Every row gives one point. Each copy is the shape, with its points in the same order, stretched, turned, moved and blurred by noise. Is it also mirrored, or only turned?

Shape:
[[-74  64  13]
 [-16 -40  42]
 [ 20 -26  -3]
 [-12 -50  93]
 [  1 -12  15]
 [-20 -25 -18]]
Copy 1, 6 rows:
[[-10  77 -19]
 [-18 -24  25]
 [ 28 -47 -14]
 [-30 -22  81]
 [ 11 -24  12]
 [ -7 -31 -38]]
Copy 1 is: only turned
Copy 2:
[[ 21  17  83]
 [-39 -51  18]
 [-13 -25 -23]
 [-82 -63  23]
 [-16 -22   2]
 [ 16 -39   2]]
Copy 2 is: mirrored
Copy 3:
[[-50 -76  37]
 [-23  53  23]
 [ 12  31  -8]
 [-22  68  73]
 [ -5  12   7]
 [-23  19 -28]]
Copy 3 is: mirrored

Shape (8 x 4):
[[-40  25 -39 -10]
 [-32  27 -48 -12]
 [ -6 -52   9 -10]
 [ -3  15   7   6]
 [ 14  -3  14  21]
 [ 17   0 -14 -12]
 [ 40   2  -6 -12]
 [-24 -55  37 -42]]
Copy 1:
[[-25  18 -31 -24]
 [-16  26 -40 -23]
 [-40 -43  30 -15]
 [-10 -12 -14  23]
 [ -3 -25  16  26]
 [  5 -30 -13 -11]
 [ 15 -49 -12  -5]
 [-75 -66  19   0]]
Copy 1 is: mirrored
Copy 2 (8 x 4):
[[-45   5 -19   5]
 [-41   5 -32   9]
 [  5 -53  25 -29]
 [  5   4   9   9]
 [ 23 -17  19  17]
 [ 18 -13 -19   0]
 [ 42  -9 -24   3]
 [  3 -37  38 -70]]
Copy 2 is: only turned
Copy 3 (8 x 4):
[[-11  55   9 -20]
 [-17  54  -2 -20]
 [ 60 -23   7   9]
 [ -7   4  34   1]
 [  2 -16  28  24]
 [ -2  -8  -6  -2]
 [ -8 -31  -6   3]
 [ 78 -29  27 -23]]
Copy 3 is: mirrored
Copy 4, 8 rows:
[[-18  41 -40   3]
 [-12  38 -48  -2]
 [-64 -41  -1  -8]
 [ -2   4   7  -4]
 [  0 -20  15   9]
 [ -2 -19 -16 -21]
 [ 16 -38  -8 -29]
 [-95 -26  20 -35]]
Copy 4 is: only turned

Shape (12 x 6):
[[-14 -37  -9  -8   0 -24]
 [-20   4  13   8  -5  12]
 [-13   0  -9  15  10 -37]
 [-14   5 -16   5  -9 -38]
 [-25   8 -22   9  -8  45]
 [  5  -8  -2   8   0  -3]
 [-22 -17 -11 -19  86 -32]
 [-21   4  -2 -25  12  25]
 [  5  -5 -21  17  -6  -5]
 [ 80 -20 -18  -7   2 -23]
 [ -7   3 -16  19 -11 -33]
 [ 54 -29 -16 -51   4  -5]]
Copy 1 (12 x 6):
[[-19 -37 -13 -19 -18  17]
 [-21   0 -10   7  15   9]
 [ -6 -34 -11 -17   2 -22]
 [-10 -31   3  -2  -9 -22]
 [-18  39 -19   9  -6   4]
 [  7 -15 -11   0   5  10]
 [ -8  -9 -10 -95  17  -4]
 [-20  26  11 -21   5  20]
 [ 10 -15 -18   4  -8  -4]
 [ 78 -43   4  -4  -5  28]
 [ -3 -34  -8   5  -6 -22]
 [ 46 -20  29 -23 -18  53]]
Copy 1 is: only turned
Copy 2 (12 x 6):
[[-15 -17 -11   1  20 -18]
 [  7  17  -2  19  10  11]
 [  1   1   7  19  15 -33]
 [-21   7  19  16  17 -33]
 [  5  50 -32  16   7  15]
 [  4   1 -12  17  -6  -7]
 [ 51 -13 -12 -40  33 -41]
 [  9  29 -10 -20   8  13]
 [ -1   7 -16  27  -6 -22]
 [ -3 -32 -13   7 -68 -38]
 [-13   3  11  31   8 -33]
 [-16 -19 -10 -38 -49 -20]]
Copy 2 is: only turned
Copy 3, 12 rows:
[[-36  -1 -16  11  23  -4]
 [ -6  11  16  19 -12  11]
 [-13  28   5  34  29 -13]
 [-13  14  10  41  22 -27]
 [ 11 -22  36  28   5  27]
 [ -1   3 -13  13   7   4]
 [-35  52  21 -32  69  11]
 [ -7  -5  30 -12   6  12]
 [  7  -4 -10  33  19   1]
 [ 24 -15 -86 -17  21 -22]
 [ -5  13   0  47  22 -19]
 [  0 -33 -56 -47  18 -20]]
Copy 3 is: mirrored
